Each row of a before or after table is a point. One or more steps were done to the points. Then noise was added and the rows were shuffled. The steps act on how far a point lies along the listed directions, d1 being the first. Name the steps. A step turns or swaps two directions, mirrors them in a line or flattens them onto one, adds a multiple of one to another, or multiplies one. Angles are multiples of 10 degrees, from the lower direction toward the higher: turns from -170 to 170, lines from 10 to 170 but not 90. Use the fewest steps. Two steps may share a direction if one is a turn and the other turns, adds or multiplies; they go together, in the order done. Otherwise the lowest direction goes first.
(in the rows, 128 means zero)

Directions:
(1): [170 148]
(2): [108 170]
Before (10 x 2)
[[133  96]
 [123 109]
 [116  73]
 [153 183]
 [168 189]
 [110 145]
 [160 144]
 [108 179]
 [ 90 122]
 [165 122]]
After (10 x 2)
[[ 96 147]
 [152 129]
 [104  76]
 [144 186]
 [178 155]
 [135 200]
 [155 101]
 [120 112]
 [113 158]
 [107 106]]
Steps: swap d1 and d2

Directions:
(1): [179  80  94 131 145 128]
(2): [180 180 117 118 100 128]
(3): [120 153  99 164 158  76]
(4): [143 131 162  78 166  95]
(5): [103 118  85  83  96 101]
Before (9 x 6)
[[100 203 131 192 156  91]
 [202 128 110 134 138 139]
 [ 73 135 114  79 119  73]
 [ 99  92  91 156 129 110]
 [ 74 129 116  95  92  88]
 [109 141  80 140 113 116]
 [152 149  60 138 109 118]
 [ 95 122 147 122 138 119]
 [124 116 113 129 181  78]]
After (9 x 6)
[[132 196 160 131 115 140]
 [110  92 102  94 145  83]
 [146 125  65 137 100 105]
 [ 80 176  83 126  89 110]
 [143  97 127 127 151 121]
 [103  78  93 100 112  90]
 [168 152 118 135 175  85]
 [ 85 123 112 196 187  86]
 [ 94 136  70 129 108 112]]
Steps: turn d1 and d2 by 100 degrees; add -0.7 times d4 to d5

Directions:
(1): [115  72 137 134 139  94  83 142 106 186 159]
(2): [135  91 137 167 101 205 138 128 127 161  98]
Before (11 x 11)
[[133 141 139 114 139 108 115 112 149 139 142]
 [107  98 149 159 150  86 109 152 110 151 144]
 [145  98 140 168 119 162 129 135 117 169 135]
 [114  86 134 138 132 113 111 147 135 148 131]
 [116  90 130 151 116 165 107 119 116 189 144]
 [123 127 144 131 120 182 136 140 131 117  82]
 [135 106 149 157 118 208 120 141 150 160 104]
 [129 207 116  76 153  27 153 130 127  36 156]
 [116 195 107  97 164  29 136 128 120  71 168]
 [116 142 136  75 157  40 109 108  97 109 168]
 [153 191 112  52 132  79 147 119 151  46 124]]
After (11 x 11)
[[149 115 138 166 115 171 144 131 124 152 127]
 [122 174 121  80 160   7 127 137 114  71 174]
 [119 113 131 135 126 128 131 140 145 121 117]
 [123 120 126 148 111 183 132 113 127 158 128]
 [116 134 143 155 144 107 138 143 125 113 123]
 [119 161 133  71 154  51 124 103 104  90 158]
 [134 147 138 115 137 111 118 111 150 134 140]
 [136 105 148 157 119 208 120 141 150 161 105]
 [119 107 148 134 124 170 121 144 123 137  92]
 [113 182 110  97 166  23 127 131 113  83 175]
 [141 147 119  56 140  54 112 129 133  90 148]]
Steps: multiply d1 by 0

Directions:
(1): [177 154 147 165  93 119 170 132 144 112  99 164 131  92 190 162 175 117]
(2): [132  89 112 146 156 161 141 104 130  67 186 120 125  99 157 159  81  78]
Before (11 x 18)
[[123 179 142  92  80  55 100 178 123 231  44 126 130 196  75  80 210 214]
 [ 86  89 115 100 151 150  92 115 107 144 159 103 122 154  71 100  93 133]
 [132 139 149 137 123 110 121 140 112 136 102 122 132 134 136 117 140 144]
 [ 73 115 106  98 150 122 105 137 122 136 143  96 137 139  66  86  84 152]
 [110 120 116 109 146 119 107 102 119 139 157 125 137 148 113 111 104 132]
 [114 145 128  91 111 126  89 150 116 182 110 113 126 167  60 101 143 164]
 [141 159 129 141 127 110 129 133 143 123 112 145 116 121 129 149 153 117]
 [105  96 118 116 162 127 114 118 106 122 169 124 121 141  82 111  79 104]
 [ 80 118 119  99 157 146 104 139 107 133 148 102 127 153  90  93  77 131]
 [ 96 121 118 116 153 138 107 140 107 160 127  97 124 138  92  98  93 149]
 [173 146 155 160  99 120 161 110 131 118 110 156 117  96 166 143 166 106]]
After (11 x 18)
[[107  73 113 124 156 167 116 101 113 102 184 111 121 122 112 132  80  96]
 [142 131 148 151 126 121 133 133 116 111 115 126 132 117 157 133 133 125]
 [ 99 103 116 123 163 162 124 127 115  92 171 109 127 124 128 123  65  98]
 [149 164 158 132  93 100 134 126 123 168  83 147 118 130 120 108 180 145]
 [138 162 129 138 126 108 126 135 142 130 109 144 116 126 122 142 154 124]
 [108  95 117 117 161 128 114 117 106 118 171 125 122 138  88 114  78 101]
 [208 114 130 195 102 128 199 120 151  47 152 159 126  64 248 213 158  62]
 [119 114 115 119 150 127 116  95 122 118 169 128 136 133 132 125  98 115]
 [122 101 116 146 160 158 135 123 116 108 157 106 122 101 142 136  77 106]
 [101  93 103 133 157 146 138 118 131  75 179 109 136  96 123 129  67 102]
 [163 108 120 151 123 168 147 117 132  77 169 133 124  91 159 176 113  77]]
Steps: mirror d1 and d2 in the line at 150 degrees

Directions:
(1): [122 136  78 128 110  86 128 150 104  98 117 197 160  72  72 114 129 138
 186 138 164 147 100 101]
(2): [ 97 162 174  92 138 166 135 154 153 118  82 115 112  78 116 145 175 183
 165 155 107  69 142 117]
(3): [159 131  80  99 130 122 101 159 162  52 120 107 121 197  84 193 134 150
 119 109 119 118 109 133]
(4): [117 206 112 123 138 143 134 172  57 123 110 134 126 142 150 131  56 159
  76 139 141 122 147  96]
(5): [120 168  93 133 109 111 134  96 171 118 106  68 139 163 106  53 122  94
 150 154 141 102 167  75]
Before (14 x 24)
[[117 141  84 128 118  93 142 152  97 120 132 208 140  58  92 128 113 132
  168 133 147 158  97 135]
 [105 207 114  87 127 122 131 199  51  97  83 225 133  71 112 137  97 215
  134 139 152 113 123  99]
 [150  91 113  81 130 147  94 144 212  46 111 103 108 156  72 181 194 143
  185 127 108 107  81 166]
 [ 95 166 177 107 129 167 155 114 145 151 103  70  98 160 181  91 124 146
   83 143 112  67 183 101]
 [ 91 147 181 128 111 135 145 133  89 173 115 153 130  41 141 113 143 138
  149 164 151 122 132 123]
 [123 118 128 120  97 133 102 164 138 139 104 138 161  64 100 115 167 138
  173 149 140 112 118 124]
 [123  97 167  85 134 154 124 203  91 103 124 190 100  82 122 233 151 195
  122 114 128 125  81 166]
 [103 174 169  88 129 174 146 124 164 127  75  84 114  72  98 130 184 164
  181 150 102  78 153 114]
 [151 121 133 134  91 116 125 126 177 115 124 145 142 107  95 131 170 131
  157 113 128 126 101 122]
 [131 116 137 157 135  93 132 124 113 132 146 161 139 120 121 154 125 154
  134  96 147 145 114 154]
 [155  74  64 137  98  98 128 106 112 112 166 166 172 160 115 135 118  89
  134  90 164 166  84 147]
 [117 117 143  92 127 124 119 167 143 118 114 122 127 130 145 147 131 125
  118 112 115 114 120 135]
 [143 164  48 130 117 127 113 176 100  91 107 148 145 150  96 140  95 156
  136 119 144 128 139  93]
 [138 113 181 142 125 171 119  77 155 175 166  62  85 146 187 147 159 113
   88 117 109 116 146 153]]
After (14 x 24)
[[127 113 103  85 108 113 124 126 210  61 102 105 121 164  74 138 187 151
  167 126 124  80 127 109]
 [ 85 120 180 133 121 146 149 111 110 178 115 173 134   8 142  53 157 116
  207 170 144 132 114 134]
 [126 129 153 161 141 110 135 125 105 149 145 144 129 130 145 150 110 155
  107  96 139 140 129 154]
 [155  71 125 131 105 123 102  83 198 115 164 106 110 123 103 164 211 112
  165 109 126 132 100 153]
 [132 104 109 155 108 126 149  97  66 175 166 155 163 142 178  97  82  85
   91 104 163 163 115 142]
 [102 175 170  88 129 178 147 125 162 129  75  82 111  75 103 131 180 165
  176 150 100  75 155 115]
 [112 187 136 128 147 149 149 155  70 159 134 136 102 124 178 139  61 140
   67 132 115 134 145 143]
 [124 156 173  99 129 166 119 150 132 119 113  73  95 161 150 189 137 157
   81 139 115  95 137 146]
 [129 152 179 151 102 143 145 118 134 174 127 134 135  92 156  95 135 125
  116 125 125 122 134 114]
 [106 105 186  99 134 157 138 193  66 137 124 204 108  49 143 202 140 189
  121 124 136 130  92 158]
 [113 225 127  77 142 150 125 205  55  93  83 180 112 129 138 166  81 225
   83 130 132  99 140 109]
 [110 110 139  99 119 111 123 162 136 126 115 144 137  97 135 129 136 118
  141 118 124 123 114 132]
 [125 175  67 144 117 132 128 168  73 127 109 161 151 116 121 107  84 149
  133 131 153 131 150  85]
 [118 151 165 121 115 174 109 162 116 171 103  92 136 103 158 117 130 140
  105 149 121  97 151 127]]
Steps: turn d1 and d4 by 60 degrees; turn d1 and d3 by -120 degrees

Directions:
(1): [141 189 116 110 144 114 121 125 127 176 135 166 108 136  88 103 129 140
  46 151 135 164 124 158 100 120  57 123 101  53 183 135 177 161  76 139
 127 123  93 178 198 116  81 128 167  99 156 120 142 133 114  89 146 126
 158  88 180 160 118 109 109  84 117 124]
(2): [141 125 120 140  76 111  62  90 128 173 233 132 164 149 153 157 134 128
 130 167 101 141 179 103 101 160 145 147 126 144 180 156 149 131 153 126
 166  83 218 108 120 164  96 123 118 169 104 130 101 151  96 111 145  97
 154 114 123 156 106  90 142 128 113  56]
(3): [156  98 118 164 153 144  98 121 137  97  90 161 100 136 139  87 137  98
 119 229  54 125 115 165 155 148 202 163  79 159 139  56 100 144  97 120
 133 111 165 200 162 111 110 142 141 105  95 133 126 143 123 121 143 106
 126 135 112  83 106 180  95 118 168 109]
(4): [118 106 126 130  96  49 198 138 151 157 172 155 171 150 127 168 115 118
 117 102 105 143 139 149 126 116 163  95  78 139  70  96 127 177 133 164
 152 126  79 171 154  79 176  91 138 122 121 179 107 193  84  86 152 112
 107 125  74 125 116 125 178 134  88 153]
(5): [ 78 124 141 105  98 128 144 120 161  95 150 102 109  76 140 155  77 149
 102 149 143 132 150 108 145  78 165 113 125 151 149  88 117 133  84 127
  79 128 126 137 133 160 115 125 124 137 164 200 142 162 212 161 126 119
  98 124  92 171 101  48  66  49 150 105]
(6): [ 74 174 160 135 208  92 105 127 125 105 159 139 124 103 128 192 151 164
 164 130 122 116 145 108 130 161 115 137 165 154 208 134  46  92  84 127
 133  96 140 142 167  51 137 114 129 132 170 139  91 108 134  72 134 164
 123 161 129  86 103 112 158 133 136 172]
Before (8 x 64)
[[168 100 120 150  84 127 122 124 134 142 140 142 153 172 145 122 126 102
  149 146  92 137 144 131 129 135 177 119  96 135  98  98 145 141 154 132
  161 133 158 129 109 139 114 137 126 142 111 117 123 155  97 134 136  99
  136 133 118 113 130 144 149 156 122  87]
 [140 156 133 133 191 135  97 118 117 108 103 156  81 117 122 114 139 126
  136 176 121 116 123 144 140 149 113 162 154 123 173 110 105 102  84 125
  133 116 144 156 164  93 121 144 135 102 134 103 130 101 124 121 129 161
  151 132 156 100 122 165 117 122 154 152]
 [110 139 124 113 144  70 166 123 134 138 140 130 129 133 128 150 127 143
  124  97 119 136 128 145 118 129 114 109 113 115 126 116 108 153 102 154
  129 125  77 165 159  75 135  99 144 123 156 146 129 154 110  88 147 129
  123 132 118 132 124 103 153 117 113 178]
 [130 124 143 124 137 132 141 136 163  99  86 144  98 100 109  86 102 117
   75 171 108 141 138 153 134 100 159 136  89 127 126  65 128 152  93 124
  101 129 106 201 177 145  99 129 144 107 145 163 149 161 155 142 141 111
  106 108 106 128 113 116  93  72 149 107]
 [126 116 145 132 156  94 135 145 127 103 116 133 134 138 137 154 148 116
  162 126 114 103 127 136 129 150 149 133 124 159 141 100  97 127 117 133
  150 121 121 138 160  75 167 113 125 121 116 132 120 119 105  91 134 130
  103 149 115  68 128 169 156 155 144 149]
 [135  82 122 112  93 165 157 144 154 101  95 104 110  95 138 111  97 101
  124 149 121 129 128 151 158  95 174 121 117 149  87  79 118 142 128 109
  108 128 121 118 105 162 132 134 121 111 130 167 146 150 173 174 108 120
   96 117  89 132 129 119  86 105 146 111]
 [127 123 152 134 103  93 127  98 134 157 184 142 167 140 145 171 151 130
  152 139 107 124 170 126 113 163 151 132 129 169 138 127 114 131 154 139
  153 102 162 130 121 116 128 108 121 156 114 135 106 143  88  98 152 112
  134 123 103 120 107 138 159 150 100 104]
 [134 141 117 133 169 159 117 143 121  96  79 128  94 120 107  97 125 127
  116 158 119 116 106 151 134 135 125 148 125 112 144  99 135 124  82 108
  107 128 126 153 158 131 121 148 142 108 145 128 154  99 145 132 125 136
  130 130 154 107 127 171  93 123 149 136]]
After (8 x 64)
[[108 141 164 136 131  80 119  98 133 149 196 147 165 132 144 194 159 144
  166 140 105 120 177 119 114 175 146 135 142 178 167 129  85 118 137 139
  154  91 167 135 135  89 131 103 122 157 129 140  93 136  90  78 153 126
  133 134 103 106  98 132 170 151 102 120]
 [101 190 156 138 249 109  80 116 116  90 125 165  78  98 121 160 156 152
  161 177 117 107 136 130 141 173 103 169 181 141 231 114  44  75  52 125
  136  92 153 165 193  37 127 135 136 105 165 111 103  87 130  80 134 188
  147 157 157  69 103 152 139 126 160 184]
 [ 82 163 141 116 186  51 153 122 133 126 157 136 127 120 128 184 139 162
  143  99 116 130 136 135 119 146 107 114 133 128 168 118  65 135  78 153
  132 109  84 173 179  35 139  91 144 126 178 152 111 142 114  59 150 147
  120 149 118 111 110  95 169 120 117 202]
 [174  48  98 108  35 191 174 145 157 118  72  95 113 114 138  64  80  74
   98 147 126 138 115 165 156  70 183 115  90 130  28  74 179 169 161 110
  105 152 110 108  76 218 127 144 120 108  98 159 173 165 169 215 104  94
   99  92  87 163 148 130  64 101 140  79]
 [ 88 149 169 136 213  67 119 144 125  86 139 141 131 119 138 199 165 141
  187 128 110  95 140 122 131 175 139 139 151 178 198 104  38 101  85 132
  153  98 131 147 188  20 174 103 126 123 147 140  94 104 110  50 137 155
  100 173 117  38 110 158 177 159 149 181]
 [130 144 119 134 175 158 116 143 121  93  81 130  95 118 107 102 126 130
  119 158 118 115 107 150 134 136 124 148 127 114 151 100 129 121  78 107
  107 125 127 154 162 124 123 148 142 108 149 129 150  97 146 128 126 139
  129 131 154 104 126 169  94 123 150 139]
 [147 110 134 122 114 141 148 137 164 106  76 142  99 108 109  67  95 106
   63 169 110 144 133 159 132  89 163 133  78 118 102  63 153 163 106 124
  100 138 102 197 164 168  97 133 144 106 131 160 161 167 153 159 140 100
  107  99 105 141 122 121  84  70 146  93]
 [199  74 100 145  38 148 136 125 135 156 121 136 155 186 145  84 112  82
  128 146  95 143 133 143 129 115 185 114  75 120  52  94 193 161 180 133
  158 152 150 121  86 183 109 144 125 141  86 110 145 167  93 166 133  78
  140 113 117 136 145 153 132 154 118  61]]
Steps: multiply d6 by 3

Directions:
(1): [ 94 142 128 157 137 124 113 128 156 126 158 182 123  99  45  99 108 131
 184  85 140 132  76 159 112 127 134  71 112  94 182 124 132  82 163 186
 108 146 109 168 112 146 123 126 150 171 143 109 186 106 122 162 141 203
  75 124  99  97 151 136  76 114 186 116]
(2): [136  89 138 122  90  83 111 139 162 118 137 139 114 112 106  48 125 138
 107  87  75 122 164 134  82 179 157 133  76 120  89  70 140 137 120 120
 140 149 154 177  86 129 116 195  89 123 154 187 122 165 144  95 119  97
 105 164 137 153 193 166  90 123  82  76]
(3): [141 182 169  95  71 147 152 131 159 186 114 103 136  86  57 147 114 224
 161 144 108 177 124 108 103  94 149 133 201 153 113 167 125 136 128  91
 117 113 115 118 122 112  96 134 133 125 163 119 133 192  88 105 142 116
 131 134  41 136 136 139 116  88 102 127]
(4): [123 165 127 129 102 115 119 141 162 182 174  84 146 127 105 129 127 153
 115  95 131 154 136 122 181 160 209 178 141  88 166 101  84 118 121 194
 142 103 160 143 153 103 142 132 139 146  70 100 150  67  87 147 152  79
 105 147 138 150 135 129 167 220  82 133]
Before (8 x 64)
[[156  75 104 115 150  93 127 136 118  95 130 107 114 158 204 105 149  75
   74 117  98  87 185 139 142 180 127 166  74 124  93  86 138 150  94 123
  138 126 160 137 125 110 148 155 108 118 113 182 107  97 155 108  97  75
  167 146 191 151 128 138 155 165  88 111]
 [138 147 122 133 142 160 149 100  90 116  95 124 140 138 148 177 153 123
  138 159 144 123 109 117 142  84  81 104 144 153 117 164 139 145 147 104
  134 124 103 102 133 148 124  92 138 110 125 107 119 151 128 152 134 145
  162 110 110 112  98 101 125 101 162 157]
 [112 163 145 124  82 127 135 149 177 183 164 126 124  84  49 120 119 176
  171  95 121 165 103 137 134 133 184 128 149 108 154 131 110 101 143 169
  125 131 119 147 111 117 115 136 156 155 128 103 162 111  96 135 154 136
   92 146  75 113 167 138 120 161 130 126]
 [172  79 140 101 119 112 145 133 115  80  88 114 123 139 167  90 146 137
   92 141  72 111 173 122  78 129  98 141  91 171  50 112 142 174 103  42
  134 147 150 123  92 114 120 177  76  94 158 192  67 207 174  75  78  85
  162 149 150 166 169 142 109  77  87  92]
 [125  92  97 132 130 117 105 134 123  98 138 164 111 147 162 102 132  83
  117 122 118  95 136 141 125 161 115 120  96 127 128 103 133 126 130 126
  140 129 132 135 128 142 138 164 113 135 122 160 113 128 150 128 113 136
  128 107 168 126 124 126 121 141 140 115]
 [129 139 133 109 135 145 131 127 139 131 120 123 121 109 107 143 120 131
  157 143 151 144 105 137 115 107 122 120 153 125 149 163 126 123 129 139
  122 133 117 112 142 120 124 109 145 134 145 105 149 134 117 149 135 169
  142 121 107 110 106 121 134  93 147 132]
 [153 118 134 122 145 140 135 137  96 104 113 117 126 156 163 174 128 111
   93 164 134 111 136 127 132 118 107 133 122 158 101 126 131 151 130  93
  141 122 139  90 127 129 138 107 122 104 126 142  94 129 131 103 121 105
  168 104 153 130  98 137 151 130 134 152]
 [126 108  91 154 159 134 120 119  97  94 134 129 127 151 198 127 136  75
  103 115 144 107 124 118 141 149 117 126  86 121 121 117 127 122 130 136
  142 135 132 121 137 112 144 127 100 142 122 149 102  91 155 136 117 127
  126 144 152 117 114 140 146 149 129 124]]
After (8 x 64)
[[134 170 116 132 133 170 146 116 104 141 120 105 142 127 156 178 128 144
  137 145 154 147 102 102 142  99 117 127 170 144 129 172 115 123 133 111
  128 111 108  92 151  96 125 101 122 142 134 115 111 120 118 134 131 131
  138 133  83 111  88 132 156 120 131 150]
 [148 146 148 114  83 134 147 108 133 143  98 116 140 104  95 131 143 181
  136 133  95 146 136 111 104 110 124 117 143 154  84 141 141 153 140  87
  136 131 118 135  99 137 100 147 111 104 155 144 119 203 115 119 138 111
  142 139  77 138 149 134  96  92 110 119]
 [105 107 120 146 113 102 115 146 159 134 169 152 111 109  96  82 128 106
  142  75 119 127 115 153 131 170 167 122  80  93 144  88 121 101 142 183
  134 151 136 167  97 132 134 151 139 153 119 134 152  84 139 140 138 141
   81 149 139 112 180 142 112 174 142 110]
 [124 139 107 123 133 153 125 127 111 130 123 148 123 144 151 163 129 111
  144 153 149 120 109 128 149 114 104 122 158 138 150 156 122 124 133 122
  129 108 109  98 159 135 135 121 140 138 115 114 120 124 124 145 124 152
  144  86 133 114  80 104 143 132 159 151]
 [153  68  93 137 201 132 137 124  63  44 102 120 133 193 247 144 162  43
   79 157 140  76 144 136 150 123  67 140  71 148 105 120 126 154 106  94
  135 139 145  95 141 123 160 115 110 102  92 146  70 104 191 133  77 113
  173 117 222 138 104 100 159 136 144 139]
 [153 135 106 108 174 150 157 125  90 126 116  86 129 162 202 202 147  94
  111 170 153 110 143 128 183 111 101 158 159 140 132 163 125 142 103 117
  121  97 125  80 168 106 147  81 154 120  96 113 116  78 123 138 111 109
  194 106 151 125  61  99 195 153 131 171]
 [133 122 141 102 110 118 122 134 163 131 123 124 112  96  89 101 116 142
  148 118 118 143 126 141  88 136 144 126 133 123 125 131 134 130 121 135
  127 143 132 136 119 119 116 152 125 131 162 136 147 157 122 130 133 150
  129 142 108 128 144 144 113  88 118  97]
 [159 137 152 106 117 144 139 139 115 133 111 105 131 136 132 170 122 154
  104 167 119 129 140 120 121 112 125 138 146 164  94 134 128 153 129  80
  139 117 140  92 122 120 122 118 120 103 140 146  97 156 112  90 127  94
  167 113 121 139 109 148 144 119 115 146]]
Steps: turn d2 and d3 by -110 degrees; multiply d3 by 1.3; multiply d4 by 0.7
